Each wall is flat, endless, passes through zero and stands at right angles to its row. A trip goes straight from one point to another. Which walls does it cross, in order?

Walls:
(1): -0.22 -0.85 +1.07
(2): -1.87 +1.03 +3.05
(3): +1.78 -0.74 -1.75
(4): -0.97 -2.30 -0.30
(5): +0.88 -2.89 -2.36
(6): +1.19 -0.28 +1.35
(7): +3.39 -0.64 -0.75
(8): +0.65 +0.19 -1.62
Trips:
-0.83 +0.72 -0.62 to +1.40 +0.66 +1.56 => 8, 6, 7, 1
+1.28 -0.17 -0.11 to -0.09 +0.81 -4.66 => 6

Walls:
(1): +3.85 +1.01 -0.06 +0.41 +3.33 +1.26 -0.63 +0.99 +2.86 +1.79 +0.77 -0.31
(2): -1.49 +4.69 -0.10 +0.91 -3.39 +4.29 -0.97 -1.46 +2.23 -0.76 -0.05 +2.51
(3): +2.12 -0.40 +3.56 -1.25 +4.24 +1.99 -1.61 +0.16 -0.42 -2.56 -0.61 -0.66
(4): +1.38 +0.55 -0.30 +0.48 +2.46 -1.77 +0.22 -0.92 -1.91 +0.94 -2.42 -0.61
(5): +1.59 -1.47 +1.29 -1.38 -1.02 +0.29 -1.94 -0.33 +3.50 +1.61 +0.84 -1.20
(6): +0.73 -0.61 -4.27 +0.15 -1.22 +0.13 +0.85 +0.00 -0.93 +2.15 +0.13 +0.61
(7): +0.15 -0.25 -2.67 +1.58 -2.88 +3.84 -1.13 +0.97 -0.61 +0.63 -0.98 +4.25
(8): -1.36 +2.85 -1.87 +0.84 -0.15 -3.24 +0.82 -1.09 +0.75 +0.96 +1.69 +2.30
(9): -0.16 -2.41 +1.06 +1.14 -2.11 -0.85 -0.83 -2.93 +2.29 +1.71 -0.14 +0.57
(10): -2.93 +3.42 -3.18 +2.24 -2.17 +0.05 +0.81 -1.61 +1.98 +0.57 -0.52 +0.37
Trips:
+1.09 +0.60 -2.86 -2.33 +4.27 -4.01 +0.82 +1.07 +0.04 -3.71 -1.81 -1.07 to +0.42 -1.03 +1.50 +0.60 +2.85 +0.00 +1.45 -3.63 +0.74 +1.69 -0.01 +1.84 => 9, 5
-0.24 +1.12 -1.39 -0.31 +1.62 +1.69 +0.38 +1.89 +1.71 +1.40 -1.08 +3.97 to +1.03 +0.19 -2.27 -1.92 -1.00 -2.97 +1.16 +2.53 +2.79 +0.27 -4.56 +1.59 => 4, 5, 2
-1.76 -2.30 -0.61 +2.47 -1.97 +0.73 +0.60 +3.88 -1.16 +1.82 -0.48 -1.42 to +3.01 -0.16 +1.31 -2.29 -2.46 +0.19 -2.15 +2.27 -1.69 -0.89 -0.92 +1.44 => 10, 5, 3, 6, 2

Walls:
(1): -0.04 -0.11 -0.57 +1.15 +2.28 +2.63 -1.27 -0.38 -0.51 -1.91 -1.01 -3.96
 -2.01 -2.14 +0.75 -0.70 +3.43 -0.55 -2.23 +1.21 +2.88 +0.44 -2.75 -0.13
 +3.67 -1.07 +0.09 +0.62 +2.40 +1.19 -0.13 -1.36 -4.23 +2.07 +0.34 -0.53
 -0.58 +3.79 +1.19 +2.45 -1.15 -0.99 +0.39 -1.36 -2.64 +2.88 -0.62 -0.82
(2): -3.38 -0.76 +1.93 +0.15 +0.87 -3.72 +0.99 +0.50 -3.96 -0.44 -0.57 +1.08
 -1.22 -2.94 +0.72 -1.67 +0.38 -0.36 -1.99 -3.43 -1.40 -0.14 +1.31 +0.27
 -2.76 +0.62 +1.15 -0.89 -0.26 +2.36 +1.52 -0.42 +1.15 -2.56 +3.28 -0.06
 -0.54 -1.52 -2.18 +1.32 +4.37 +2.53 -2.34 +1.34 +3.63 +0.15 +1.86 +3.07
(3): +0.32 +4.04 +1.06 -0.87 -0.81 +1.23 +0.13 +1.27 +2.06 -1.23 +0.37 -0.43
 +2.50 -0.73 +2.22 +1.23 +0.95 -1.02 +0.16 +2.68 +1.42 -1.86 +0.28 +2.50
 -0.55 -1.81 +0.31 +1.61 -2.17 +0.65 -0.72 +1.14 -1.71 -2.15 +1.68 +1.09
 +2.69 +0.27 -1.64 -0.03 -2.73 +4.95 +0.37 +0.14 +3.74 +4.86 -1.12 +0.14
(4): +1.77 +0.26 -0.65 -1.22 -1.13 +0.61 -0.58 -1.72 -0.05 +3.79 -0.87 -2.16
 -1.63 -0.45 +1.09 +1.19 -0.30 +0.20 +0.95 +2.48 +0.68 +0.41 -2.20 -1.25
 +0.62 -1.93 -0.84 -0.13 +0.15 +1.43 -0.37 +0.09 -4.66 -2.74 -1.38 +1.74
 +1.44 -1.99 +0.45 -3.47 -0.54 +3.04 +0.53 +1.35 +0.62 -0.63 +2.05 +0.55
(5): -0.19 +0.23 -1.74 +1.97 -0.97 -1.40 +0.52 +0.40 -0.03 +0.21 -3.64 -2.13
 +0.52 -0.74 -0.24 +1.36 +4.84 -0.89 -0.67 -2.09 -1.49 -0.66 +0.51 +0.63
 -0.02 +0.77 -0.13 +0.11 -0.62 +1.89 -3.68 +2.16 -0.81 +2.17 +0.40 -0.03
 +0.71 -1.21 -2.22 +0.92 +2.21 -0.66 -1.13 +1.15 -2.08 +1.47 +2.76 +0.16
(6): +0.17 -1.73 +0.64 -4.00 -1.53 +0.69 +0.12 -0.30 +0.97 +2.10 -1.62 +0.98
 +0.48 -1.36 +1.25 -1.67 -0.14 -0.23 +4.71 -0.94 +4.11 +0.69 +1.01 +0.96
 +1.73 -1.01 +0.47 -0.07 -2.29 +0.63 +0.32 -2.87 +0.24 +1.93 -1.58 +1.32
 -0.39 -2.12 +3.57 +3.35 -1.55 +3.94 +1.63 +2.03 +3.27 +0.72 -1.35 +0.57
(7): -1.34 -1.21 +0.52 -0.76 +2.95 +1.97 -0.51 +0.18 -1.72 -2.52 +1.27 +0.94
 -1.60 +0.91 -2.00 +1.33 +0.28 +1.32 -0.87 +3.18 -1.04 -1.53 +0.32 +0.69
 -2.81 -2.96 -1.43 -0.69 +1.31 +0.87 +2.17 +2.91 -0.13 +0.18 -1.05 -3.22
 +0.62 +1.92 -1.08 -3.27 +0.76 -0.97 -0.75 +0.66 +3.15 +1.85 -0.70 +0.62
(8): -0.07 +2.82 +2.08 +0.11 +1.58 +0.83 +0.27 -1.90 +3.24 -2.04 +2.22 -1.22
 +2.44 -1.40 +0.12 -1.81 -1.78 +2.23 +1.94 +0.74 +1.06 +2.44 +0.70 -2.67
 +0.19 -0.55 -1.26 -2.15 -3.42 +0.36 +1.64 -5.01 -1.87 -0.55 -0.94 -4.29
 +0.36 +0.63 +0.84 +4.10 -0.17 +0.92 -0.37 -0.75 +1.44 -0.22 -0.07 -3.07
(9): -0.28 +2.19 -1.09 -2.11 -0.09 +1.33 +0.22 -1.60 +1.23 +2.90 +0.44 -1.82
 -0.75 +1.37 -0.48 -0.94 +1.37 +0.71 +1.86 +1.19 +0.56 -3.58 -0.92 -0.30
 -1.54 +2.56 +0.83 -0.68 +0.63 -0.69 -0.44 +1.83 +0.31 +1.82 -1.18 +2.40
 +0.64 +2.60 -1.06 -0.36 -1.36 -4.38 -0.25 -0.99 -1.11 +1.31 +0.21 -0.08
(10): -3.88 -0.37 +1.15 -2.00 +4.12 -0.33 -1.07 +0.92 -0.53 +0.19 -0.03 +0.61
 -2.23 +0.01 -0.39 +2.58 -2.21 -0.09 -2.36 +1.75 +0.15 +0.15 -1.05 +1.56
 -0.64 +3.12 -1.57 -0.43 +0.76 -0.52 +0.28 +1.63 -1.96 -0.10 -0.01 -0.16
 -1.77 +0.47 -1.56 -1.89 -1.60 -1.73 +1.33 -0.23 +0.92 -1.90 +2.96 +1.66
(11): +6.30 -1.94 +1.60 +1.28 -0.50 -1.52 -1.53 +0.11 -0.02 +0.29 -0.64 -1.44
 +2.43 +1.38 -1.49 -0.62 -3.15 -2.81 +0.31 +0.59 +0.11 -1.24 -1.81 +1.55
 -0.20 -3.62 -0.20 +1.26 +1.12 -1.82 +3.22 +3.86 +1.28 +2.02 +0.68 +2.96
 -0.53 +1.24 +1.84 -0.11 +3.91 -0.27 -1.61 +2.70 +1.07 -0.34 -0.01 +0.27
(12): +1.83 +0.73 -0.19 +0.74 -0.24 -0.97 +4.52 -0.31 +0.87 +2.10 -1.14 -1.48
 -0.35 +1.65 -2.65 -0.44 -0.83 +3.68 +1.05 +0.16 -1.25 -0.65 +0.99 +0.94
 -1.04 +0.99 +0.53 -0.61 +0.05 -1.08 -0.28 +1.97 -1.83 +0.80 +0.60 -1.78
 -0.59 -2.88 -1.38 +0.76 -1.75 +2.43 -0.38 -2.59 -0.93 +0.44 -1.44 -2.58
Trips:
+1.91 -0.44 -4.44 -0.55 -3.42 -1.74 +3.19 +3.40 +1.29 -2.64 +0.67 -0.86
 -2.48 -0.95 +2.04 +0.33 -0.79 -3.37 -1.20 +0.55 +2.25 +2.50 +0.87 +1.46
 -2.96 -2.68 +1.27 +1.44 -1.66 +0.81 -0.19 +2.52 -0.66 +2.29 -1.22 -3.16
 -1.14 -0.10 +0.00 -1.71 +2.60 +0.61 -1.52 +0.51 -1.79 +0.16 -1.76 -1.54 to +2.56 -0.78 +0.32 +1.33 -2.41 -2.33 -0.51 +3.65 +1.52 -2.12 -1.40 -1.23
 +4.65 +1.55 +0.87 +2.21 +1.55 -0.64 -1.31 -1.50 -0.96 -0.78 -3.21 +1.35
 +1.90 -2.58 +0.69 +1.73 -1.21 +0.84 +0.50 +0.22 +2.37 -3.99 +1.63 +0.31
 -0.67 -0.01 -0.22 -2.47 -0.78 -0.95 +0.72 -0.55 -0.56 +1.62 -1.22 +0.67 => 1, 12, 7
-1.64 -0.36 +4.33 -1.72 +1.30 +1.94 +0.96 +1.01 +1.91 -0.78 +1.08 +1.48
 -0.74 +0.87 +3.25 +0.88 +1.94 +2.22 +0.12 +2.22 -0.23 -0.93 +2.01 +3.77
 +0.73 -0.91 +0.52 -2.13 -1.62 -0.49 -3.31 +2.54 -1.52 +0.79 +0.65 +3.54
 -0.91 -1.25 -0.21 +2.56 +0.69 -1.91 +0.27 -0.18 -3.18 -0.72 -0.77 +4.12 to +1.11 -1.01 +3.17 +1.05 -0.40 +1.74 +1.22 +0.60 -0.50 -4.09 -1.41 +0.59
 -2.75 -0.72 +0.25 +1.90 +5.18 +1.88 -3.59 -2.57 +3.25 -2.72 -0.46 +2.37
 +2.80 -1.48 -1.75 -0.14 +1.09 +2.55 -2.54 -0.49 -0.82 +1.23 -1.13 +1.18
 -1.36 +1.09 -1.62 -3.55 +0.26 -0.13 -1.75 +2.24 +1.18 +2.83 +1.06 -0.14 => 7, 2, 6, 9, 4
-1.40 -0.12 +0.58 +1.64 -2.76 +1.02 -0.54 -0.48 -0.80 -2.44 -1.23 -1.56
 -1.62 +0.63 +3.57 -2.15 -0.88 +0.87 +1.39 +3.75 +1.45 +0.40 +0.66 -0.80
 -1.68 +1.38 +1.42 -2.47 +1.36 +2.62 +0.43 -2.35 -0.41 +1.07 -2.03 -0.48
 -1.68 +0.15 +2.83 +0.55 +1.90 -3.16 -0.29 +1.68 -2.71 -0.33 +1.00 -5.38 to -1.11 +1.12 -0.99 -1.33 +0.66 +0.01 -2.93 -5.21 +1.61 +0.29 +2.23 -1.06
 +0.27 -3.50 -0.33 -0.96 +0.66 -1.84 +0.91 -1.67 +1.79 -0.80 -1.25 -0.12
 -2.17 -0.64 +0.85 -0.30 -1.51 -0.27 -0.92 +1.76 +1.13 -2.65 +2.12 +0.55
 +4.30 -1.76 -1.15 +0.74 +0.73 -0.01 -2.31 +0.91 -2.20 +0.15 -0.68 -0.01 => 5, 4, 6, 2, 3, 1
